Each row of a before or after table is a point. The points were changed in one or more steps. Then noise was added and the rows were shuffled. The steps act on how far a point lies along the listed directions, d1 being the first. What was done? A step turns or swaps two directions, mirrors them in a line or flattens them onto one, adds a multiple of one to another, or multiplies one. Angles are multiples of 10 degrees, from the lower direction toward the higher: turns from -170 to 170, lines from 10 to 170 but not 90. Use the fewest steps. Two steps may share a direction if one is a turn and the other turns, adds or multiplies; they go together, in the order done. Otherwise the lowest direction goes first.

Directions:
(1): [ 55 -16 -11]
(2): [-19 -48 -27]
(3): [  2 -29  51]
Before, 9 rows:
[[-30 -52  41]
 [-27  72  33]
 [  5 -61   7]
 [ 12 -30 -20]
 [ -6  16  -6]
 [-19  -6 -31]
 [-28 -44   0]
 [ 32  23  33]
 [-65  -7  61]]
After (9 x 3):
[[-29 -24  17]
 [  8 -55 -10]
 [-18  87  46]
 [  9 -42 -28]
 [ -6  15   2]
 [-55  35  45]
 [ 29  24  19]
 [-17  -8 -15]
 [-22 -29  -7]]
Steps: add 0.5 times d1 to d2; multiply d3 by 0.4

Directions:
(1): [ 37  14  16 -51  49   1]
(2): [-18  40 -35  18  31  50]
(3): [-16  13 -45  -2  23 -62]
(4): [-66  -4  14 -47  -2   7]
(5): [ 17  49 -17 -31 -54  -1]
(6): [ 15 -50 -53 -28  -8  22]
Before:
[[ -4 -53 -13   7  34  13]
 [ 44   0   1 -12 -19   1]
 [-17  -6  16  13  70   1]
 [-64 -19   7 -14  56  -6]
 [ -3 -33  18 -13 -56  40]
 [  0 -20  12  22   4  11]
 [ 29  34 -39   5  15  11]
 [ 18 -30  -4  23 -32 -24]
 [ -3 -62  23   8  39 -42]]
After, 9 rows:
[[ 10  26  -3  38 -35  11]
 [ 13 -11 -56  27 -37   0]
 [ 19 -54  -2  10  46 -15]
 [-17  30  43 -25  -6  60]
 [-16 -21  13  18   2  14]
 [-45  20  11  38 -22  -5]
 [  9 -28  14 -54  92 -15]
 [-18 -15  -6  28  48  22]
 [-18  -7  32  46  60 -27]]
Steps: multiply d4 by 1.6; turn d1 and d4 by -70 degrees; swap d2 and d6

Directions:
(1): [ 44   5 -15  24   0 -67  33 -37  25]
(2): [  6 -12 -19  51 -15  18  54  25 -55]
Before:
[[ 46   9 -13  24  -5 -47  42 -11  52]
 [ 30  17  26 -54  -4 -71 -41 -70  70]
 [ 41   1 -15  61  -1 -36  53 -20  -7]
 [ 19  -2   2  13 -12 -19  43   7   3]
 [  9  -1  -1 -12   1 -21  -6  -8  30]
 [ 27  12  -8 -19  16 -34 -15 -33  42]
 [-15  -1   9  12  -4  19   3  -5   1]
 [ 36  -3 -15  42 -11 -19  46   8 -16]
 [ -5  16 -26  -7  -1  -8  18 -17 -17]
 [-17 -14 -12  18  15  54  15  33 -39]
 [-18  -1  -1  29  -4  37  25  34 -45]
 [-29 -22  16 -58  -6  21 -35  12  43]]
After (12 x 9):
[[-24 -14 -10  14  14  66   9  41 -42]
 [ -8  17 -26  -7  -1  -6  17 -16 -17]
 [ 34   1 -12  57   0 -25  48 -15 -12]
 [ 46  19  20 -46  -4 -96 -29 -84  78]
 [-26  -2   2  24  -3  50  18  43 -49]
 [ 34  14 -10 -15  17 -45  -8 -39  45]
 [-17   0   9  12  -2  22   4  -4  -1]
 [ 14  -1  -2 -10   1 -29  -5  -9  33]
 [ 28  -5 -12  39 -11  -5  41  13 -20]
 [ 45   9 -13  25  -4 -47  41 -11  51]
 [-21 -20  14 -53  -7   7 -29   6  49]
 [ 15  -3   3  12 -11 -13  40  11   0]]
Steps: add -0.3 times d2 to d1
